Rows are points. Two turns around zero, p and q, are shown by what they do to some points. Write where each new point lands after one turn and then the other. Backwards means that the second turn is done in reverse. Each puzzle has new turns, and all numbers are rounded.

Turn p:
[ 25  11 -12] -> [  5  -9 -28]
[-21  43   6] -> [-24  40 -12]
[-12 -42  28] -> [25 -6 45]
[  9 -12 -22] -> [ -5 -26  -5]
Turn q:
[20 13 -5] -> [ 19 -15   2]
[ 40  -1 -27] -> [ 12 -45  13]
[-25 -43  38] -> [-35  44  28]
[-13  22   3] -> [ 11  11 -20]
[-22   9  -9] -> [ -7   5 -24]
Where do these land?
p, then q: [-19  17 -32] -> [-26  15 -27]
p, then q: [32 -3 26] -> [ 21 -31  17]
q, then p: [-39  24 -21] -> [-41 -26 -14]
q, then p: [ 14 -19  -7] -> [10  5 22]
p, then q: [ 12 -20  34] -> [29 -8 28]

Turn p:
[ -2   1 -17  -2  15  -6] -> [-13   0 -15  -7   8   6]
[ 16 -25 -16 -18 -21   7] -> [ 23 -12 -25   9 -22   9]
[-13   1   9  15 -16  -2] -> [-6  1 17 20 -5 -5]
[23 48  3  7 -6 -3] -> [ 10  50   4  -2  14 -10]
[-15  -8  18  10  -9 -12] -> [-10 -10  16  12  -6 -17]
[ 7 -5 -4 23 20 -2] -> [-4 -8 -3  3 30 -1]
[-26 -11   1 -11  -1  10] -> [-12 -15  11  -4 -18  14]
[ 0  5  1  3 12  7] -> [-1  1  5 -8 10  6]
[ 11  -6   5 -25   6   1] -> [ 12  -5  -9 -21 -11  -4]
Turn q:
[ 12 -10 -17   1 -11  12] -> [ 13 -17 -10  10  -2 -12]
[ -8  23   2  12 -20  -8] -> [-24  -1  -1  -2 -25  -3]
[18 19 12  7 -1  9] -> [  8   9   3  10 -24  11]
[ 16  -2  10 -16  23   1] -> [21 18 -4  0 10 17]
[-20 -11   7  20  17  -4] -> [-12   7  27   4  17  -5]
[ 20 -10   7 -14   2 -12] -> [ 19  15 -12 -11   2  -5]
[-14  -3 -20  14 -24  16] -> [-12 -34   3   9  -7 -15]
[-18 -11  20  -9  19   1] -> [  2   7  20 -16  20  14]
[ -7   6 -22 -15  -6 -16] -> [-16  -4 -27  -5   9  -2]
Where do these land?
q, then p backwards: [  4  14 -23   3  13 -23] -> [  1  12 -26  12  -4 -21]
q, then p: [ -8 -17  -3  -3   3  15] -> [  8 -18  -2  -9   9  -7]
p, then q: [ 2 12  8 12 -5 -6] -> [-10  16   5   1  -6   4]
p, then q: [  0  -9   3 -19 -17  21] -> [ 21 -14  -4  -4 -21  -9]
q, then p backwards: [  9  -6 -10  -2   6  27] -> [  9 -21   0  13  -9  14]
p, then q: [  8   2  12  15  -5 -38] -> [-28  27  -4  -1   9 -16]
q, then p backwards: [-16   6  13  14 -15 -18] -> [-22  14  12 -13   5 -15]
q, then p: [  0  -1   0 -20  19  23] -> [ 23 -10   1  -9  18  17]

Turn p:
[-11  12  -7   3   8   2  -3   3  20] -> [  9   8   4   4  -7  -2 -15  17   9]
[ 16 -12   8 -11 -12   8  -6  -5  13] -> [ 13   5   3  -2 -11  -2  -1 -23 -13]
[  5  -3   0  -2 -20   6  -6   7 -16] -> [ -3  -5  -2 -10   7  11   5  -4 -22]
[-3  7  8  6 17 10 -6 -8 10] -> [  7   6   1  -2   6  -7 -17  -3  17]
[ -5 -17  -1   7  -2  -9   5  14 -17] -> [-15 -13  13  -2   7  -2  16   5  -7]
[ -7 -14  10 -12 -21  -4   5  -2 -19] -> [-23  -6  -4 -12  -6   1   9 -11 -19]
[ 6 22  4  2 14 -4  3  6 15] -> [11 20  1  6  1  7 -1  8 19]
[  1   7 -11  -8  19   3   0  -4   6] -> [ 13   2 -10   1  -2 -10   0   9  14]
[ 1  7 -7  9  7  6 13 -7  8] -> [ 6 -7 -2  6 -5  8 -6  2 17]
[ -3 -10  -4   6 -12 -18  -4  -4 -19] -> [-20  -9  -3  11   8  -2   9   0 -16]
Turn q:
[ -1  -2  -2   5   1  -3   9   2 -11] -> [-3  2 10  4 -1 -4  4  7 -6]
[  3   5  -4   4   5  -8   1  -6 -11] -> [-4  8  7 12 -1  3 -1  1 -4]
[ -4 -18  -2   0   5  -8 -40   6   5] -> [-11 -19   4   1  16   0 -23 -25  13]
[-6 -9  0  3  6 -8 13  9 26] -> [  2  -6 -18  -1  -2 -28   1   4   4]
[ -5  -6   3   3 -13  -1   3   7  10] -> [  3 -12  -5  -8  -4  -6  -5   9   2]
[  4   6  -3 -16  -5  -7   8   8 -11] -> [  1  15  10 -11  -8  -3  -6   0 -10]
[ 15   6   0   0  -4 -11  10   3 -12] -> [  9   9  12   7 -11  -1  -5   4 -12]
[  5   1   2   3  -1 -12  -7   4  10] -> [  6  -3  -5   6  -2  -6 -14  -3   4]
[ -6   8  10  -2   6  16 -15   1 -12] -> [ 2  5 10 -6 14 16  5 -5 14]
[ 6  5 -5  0 -5 48  8  0 16] -> [ 19  -9 -22 -20  15  16  29   2 -10]
[ -6  -6  10   1   5   2  10 -27  -3] -> [-12  -1  -3  10 -16   7  20   1   9]
[-5  9 -6  1  0 -8  0 -7 -8] -> [-9 10  2  7 -1  5 -5  6 -2]
Where do these land?
q, then p: [ 5  6 -3  0 -1  6  5 -4 12] -> [ 8 -9 -6  3  0  5  7  5 -2]
p, then q backwards: [ 31   4  -7  -4  12   1 -24   7 -13] -> [14 12 -9 10 21 24  4 18 11]
q, then p backwards: [-3 16 -4 -4 18  9 13  8 -4] -> [ 11   9   8 -11   9 -11 -13  14  -3]
p, then q: [-7 16  3  5  0 13 -2 -2  6] -> [  6   0  -6  -7  11   8  -7 -13   2]
p, then q: [ -4  -3  -5 -20  -3  -4  -6   9   0] -> [  0  12  11  -6  -7  -2  -8   8 -10]
p, then q: [ 11  -2   6  13 -12 -19   0  -5  -7] -> [-7 -2  2 13  9  5 18 14  7]
q, then p: [ -2 -12  19   3 -12   1   0  -5   6] -> [  4  -3  13   2 -16  -1   2 -10 -13]
q, then p: [-12 -15   6  12   8  -7  15  -3   7] -> [-13  -2  18  14 -11   2   8   9   0]
p, then q backwards: [-17 -21 -10   0   0 -15 -10   6   5] -> [ -2 -16  -8  11  -1 -16  19   7  -9]
p, then q: [-11  13 -11 -17  -4  -3   5 -17 -11] -> [-16  -1  -6 -10  13  -2 -11   6 -21]
q, then p: [ 9 -2  5 13 -5 18  5  5  0] -> [  8  -8   7  -5   1   2  17 -12   6]

Turn p:
[-25 -30 -21  11 -19  19  18  -3  -9  37  -4  -4] -> [-25 -18  -8  -7  -3  -7  12  -9   6  42 -13 -37]
[ -3  13 -20 -12  20  -1 -27   9  19 -10  18  22] -> [ 17  33 -17  18   9  -1 -27  16   3  -9  -1  -5]
[-16  -5   9  -5 -14   4  22  21 -22 -24  16  29] -> [ -5  15 -13   0  -8 -13   7 -38  -7  -9  35 -14]
[ 15  18 -27   1   0   5 -36   2  23   1  -3  13] -> [ 14  26  -1  10  -9   5 -13  39  17  -6 -10  -8]
[ -6  21 -19  23  30  26  14  -8 -12  19 -45 -14] -> [-53  -4  19  19  -3  36   5  20 -14   9 -19  -4]
[ -7 -10  16   7 -12 -27  -3  23  26  -8   0  -7] -> [ 20 -26  -9   1 -11 -21  -7  -4  -4 -27  -8  -6]
[  4 -28   3 -15   5  -3 -18   8 -23 -12   7  -9] -> [ 13   7 -19 -17 -16  -3  -6 -12 -16  17  -1  21]
[  3   9   4  -7   0  15  25  -8  -9 -28   2 -13] -> [  0   0  -1  -3   9  30  20 -17  -6  -9  17   6]
[ 19  -7   5  -3  20 -46   3  -3  26   2 -18   4] -> [  2  -2   6  -9  13 -22  -6   7  -4 -36 -38  18]
[  9   0  23 -13 -29  29  -1  -4  13  12   8  34] -> [ -2   4  11 -24   0  -6 -17  -4  41   1  32 -17]
[ -6   6  27 -17 -10  21  -7  -7  -4   4  12 -21] -> [ 14 -21   8 -12   7  16 -11   0   0  17  28   6]
[-20   5 -13  26  11 -12  -6 -25 -16 -15 -12 -20] -> [  7   1  21  29  -7  16  16 -10 -21  12 -25   6]
[  9  20  -2 -26  -9 -16   2   3 -22  14  15 -21] -> [ 10  -2   1 -12  18 -12  19  22 -23  12  21  12]
[ 26 -13  16  31   9 -15  13  -9  12  10   3   7] -> [-13 -15   5   8   2 -18   7  -8  30 -13 -19  24]
Turn q:
[-13   6  16  -6  -2 -19  -3  -3 -45  11 -13  11] -> [ -3   3  22  10 -13  -3  -3 -44 -11  17  -5  12]
[-15  -5  10   9  -4  14 -11  27 -17 -12   6 -14] -> [-27   5   3   2  -5  28  22  -6  -2   3   7  -2]
[ 27  11 -12  14  15  -2  15  14  -2 -19 -15  19] -> [ -4  15  11  -4 -11 -34  20  13  -4 -11 -16 -13]
[ -6  -2   5   0  25 -14  11  13  40  14   2  15] -> [ -4 -17 -13   9  22 -22  -3  -1  29 -26  -7  -8]
[ 25  26  -8  -6 -25 -32 -18   9 -16 -12  -5 -11] -> [-20  29  -4 -19   0 -19 -11  -3 -14  40  -7   1]
[  8 -14  -3  -3   6 -19 -19 -13  -2 -27  19  14] -> [ -6 -11  -8 -30 -26  -2 -17  -5   1   1  -7 -19]
[ -5  -2  18  31 -15  25  18 -32  -7  19  -6   3] -> [ 38  -9  15  24 -12   3  14   4   5  10  33   7]
[ 16 -13 -14 -31   6  10  -1  -7   6  -1  24  -6] -> [  6 -17  -4 -30  11  11 -11  16 -15 -11 -12   8]
[-34   1   0  -3 -13  25 -22  11  26  35 -30   4] -> [-14   9  -6  45  10  15 -20   9  20 -19  19  34]
[-23   0 -17  11 -16  24  44  14 -17 -22  31   5] -> [  9  -7 -28   3  -8  10  48  -5 -41 -16  13  -8]
[-13  -9   6 -19 -21 -24  14   1   3  -2 -28 -24] -> [ 10  13 -22  18   8  12  -2 -11   8  26 -31  12]
[ 33  -8 -30  25  13  -8 -21 -24   0  -1  14  -4] -> [  0 -14  18 -14 -10 -13 -25  33 -13  12   5 -33]
[ 16   4  17 -16  20  15  -4  16  27  14   1   5] -> [ -8  -5  10 -14  24  -7   3  12  27 -23  -2  17]
[-16   5  11  -6  11   5  -4 -27   5   0  -1 -18] -> [ 23   7   5  -1   9  22 -14  -9  10  -3   7  -8]
Where do these land?
q, then p: [ 28  19   3  16   4   8  -6  10 -16  -9 -12  14] -> [  7 -16  16  -2  12 -22   4  -5 -16 -17  23  -3]
q, then p: [ 21  10   5 -18   4   9   7   0 -23 -10  21   4] -> [ -5  12   7 -30  17  -2   0 -12 -15   1  17   9]
q, then p: [  2  21 -12   8  24 -17   2 -22   2 -14   9 -39] -> [  0 -19  -4  -1  11  25  -3  33 -19  11   2  32]
p, then q backwards: [-20  -6  28  10 -26  21   6  39   7  35  10  13] -> [  0  -7  -1  41   0 -29 -25  -7  18  12  33  26]
q, then p backwards: [-25   1 -18 -20  27 -19 -10   2  12  14  -2  -5] -> [-22  -4   7  -3  32  -1  11   0  32  -1  -3  14]
p, then q backwards: [  2 -22  32  -5 -28  15  -8  25  -2  22 -25   1] -> [ 22 -18   5  10   0 -12 -33 -13  -4 -11  32  30]
q, then p: [  5   5   2   6   7  21   7 -25 -21  -4  -5  10] -> [  6  -4   8 -14  -5  -5  13  -4  13  -7  26  21]
p, then q: [-33  -8  38  -5 -14   2   4  34  23   1 -10  12] -> [ -8 -11 -11 -24 -19  40 -26   5   0  30  -7 -15]
p, then q: [-12  -8 -43 -14   7   2 -12 -11  29 -14  -1 -17] -> [ -4  31  31  10  13   2   8  36  -9  -2 -15   5]
p, then q: [ 22 -10   6  26  -2   3  -7   0 -48 -20   4  10] -> [ 24  -6 -25   8 -11 -31   2 -15 -11   4  33  17]
p, then q backwards: [ -4 -11 -28  -3   5 -24  28 -11  27   2  -9 -12] -> [  2 -10 -11 -16  28 -11  33  21   7 -11   4 -16]
q, then p: [-12  13 -26 -14 -16 -22  -3 -24  13   1   4  -3] -> [  9  25  -2   9 -11  -3   3  32  -7  20 -11  13]
q, then p: [ 27  -4  12  12   7   0  -8 -19  -2  -3  15  12] -> [ 19 -15  -9 -28   7 -17  -5   1   1  -3   6   6]
